Rows are points. Each copy is the shape, with its points in the same order, stretched, turned, moved and blurred by noise. Is it also mirrored, or only turned?
In the rows, 128 means zero.

Shape (7 x 2):
[[ 81 229]
 [139 163]
 [154 137]
 [ 99 110]
 [100 137]
 [159 135]
 [109 122]]
Copy 1:
[[100 206]
 [149 159]
 [159 141]
 [ 87 120]
 [ 94 137]
 [163 140]
 [102 128]]
Copy 1 is: only turned
Copy 2, 7 rows:
[[ 67   7]
 [147  78]
 [161 105]
 [ 91 147]
 [ 90 115]
 [174 106]
 [104 130]]
Copy 2 is: mirrored
Copy 3:
[[ 34 186]
 [ 90 124]
 [118 101]
 [165 157]
 [128 156]
 [117 105]
 [147 142]]
Copy 3 is: mirrored

Shape:
[[109 127  61]
 [133 146  79]
 [131 162 147]
 [103 105 175]
 [ 25  90 141]
 [112 124 175]
 [110 164 155]
 [125 168 167]]
Copy 1 (8 x 3):
[[133 118  64]
 [ 98 128  80]
 [ 94 157 132]
 [151 114 163]
 [249 125 133]
 [140 132 160]
 [121 169 136]
 [104 169 145]]
Copy 1 is: mirrored
Copy 2, 8 rows:
[[ 41 152  66]
 [ 68 172 103]
 [107 148 160]
 [135  62 142]
 [ 56  25  83]
 [133  86 155]
 [ 96 139 171]
 [115 144 181]]
Copy 2 is: only turned

Shape, 8 rows:
[[ 97 152 196 109]
 [ 19 185 191 169]
 [132 141  95  74]
 [161  98 121 107]
 [123 147 100 142]
 [ 48 134 116 127]
 [152 106  84 107]
 [126 155 113 126]]
Copy 1 (8 x 4):
[[157 221 159 178]
 [177 214 246 156]
 [149 143 102  70]
 [ 93 154  99 112]
 [139 111 135 102]
 [127 169 177  73]
 [ 96 119  96  67]
 [151 127 135 103]]
Copy 1 is: mirrored
Copy 2, 8 rows:
[[200 107 105 111]
 [242  30  31 172]
 [142 171 200 132]
 [101 153 169  92]
 [143 146 122 152]
 [155  60 134 173]
 [ 89 169 177 128]
 [151 149 128 147]]
Copy 2 is: only turned
Copy 3 (8 x 4):
[[146 179 149  57]
 [151 163  93  27]
 [173 118 151 149]
 [108 133 158 144]
 [134 128 112 143]
 [147 107 115  92]
 [121 111 143 166]
 [145 138 123 135]]
Copy 3 is: only turned

Shape:
[[ 95 103 116 191  86 140]
 [ 88 136  96 196  79  56]
 [166 142 165 105 125 201]
 [ 98  74 149 162  84 121]
 [111 134 106 110  89  99]
 [148  90 106 154  90 103]
 [163 140 172 109 157 181]
 [146 126 199  96 167 169]
 [ 85 162 147  94 146  93]
 [103 147 160 122 181  67]
 [120  94  92 134 137 145]]
Copy 1:
[[ 78 134  95 151 146  90]
 [ 94 183  74  94 121  62]
 [137  86 195 200 155 158]
 [ 63 101 124 130 164  98]
 [ 80 140 138 116 109 119]
 [ 81  97 140 112 108  54]
 [159  90 175 186 153 161]
 [152  73 170 172 174 184]
 [132 150 113 122 140 186]
 [161 135  88 101 145 162]
 [ 78  94 108 134 101 112]]
Copy 1 is: only turned
Copy 2:
[[142 128  85 196  66 189]
 [133 107 174 220  78 238]
 [145 149  41  33  94 110]
 [108 136  72 192  99 178]
 [122  72 137 131 139 216]
 [ 97  93 135 160  64 199]
 [137 177  71  44 101  72]
 [127 193  60  52 143  55]
 [137 130 150 108 202 139]
 [113 164 189 137 176  98]
 [116  87 130 148 102 120]]
Copy 2 is: mirrored

Shape:
[[198 178  84 179 184 102]
 [117 122 174 101 114  61]
 [162 142  93 145 174 111]
 [135 154  78 161 156 134]
 [ 88 106 111 163  78 181]
 [182 144 185  57 121  80]
 [163 113 132  91 121  65]
 [ 90  71 133 136  79 152]
 [189 155 110 167 116  92]
 [108  51 130 141  84 153]
 [150 133 129 177 146 113]
 [169 136 148 139 176 113]]
Copy 1 (12 x 6):
[[ 98 212 139  43 172 159]
 [156  67  56 108 148 118]
 [ 88 166 125  78 150 142]
 [113 208 137 103 124 140]
 [167 165 157 223  97 138]
 [151  32 105  46 174 113]
 [127  66  86  76 161 162]
 [156 108 122 230 109 142]
 [143 164 124  85 175 179]
 [145  95 132 230 128 157]
 [126 166 120 129 169 146]
 [109 136 138  90 189 111]]
Copy 1 is: only turned
Copy 2, 12 rows:
[[150 189  70  86  39 105]
 [131  94 145  98  84 171]
 [158 159  71  84  78 115]
 [176 173  98 105 109  92]
 [177 146 152 175 157  83]
 [120 117 106  94  70 222]
 [162  93 119  83  72 191]
 [168 100 147 162 144 109]
 [164 154  97 115  36 142]
 [163  92 133 168 137 123]
 [134 137 108 112  76 110]
 [116 136  71  96  77 131]]
Copy 2 is: mirrored
Copy 3, 12 rows:
[[ 21  81 150 131  51 193]
 [126  58  89 128 168  88]
 [ 74  92 169 139  92 164]
 [104 117 158 149  78 190]
 [206 180 118 166  82 119]
 [ 69 116 100 122 176  71]
 [ 85  57 127 158 135  82]
 [208 139 126 162 113  72]
 [ 53  84  98 152  59 131]
 [198 131 143 164  99  48]
 [ 98  92 126 120  80 135]
 [ 78 103 154 102 117 125]]
Copy 3 is: only turned
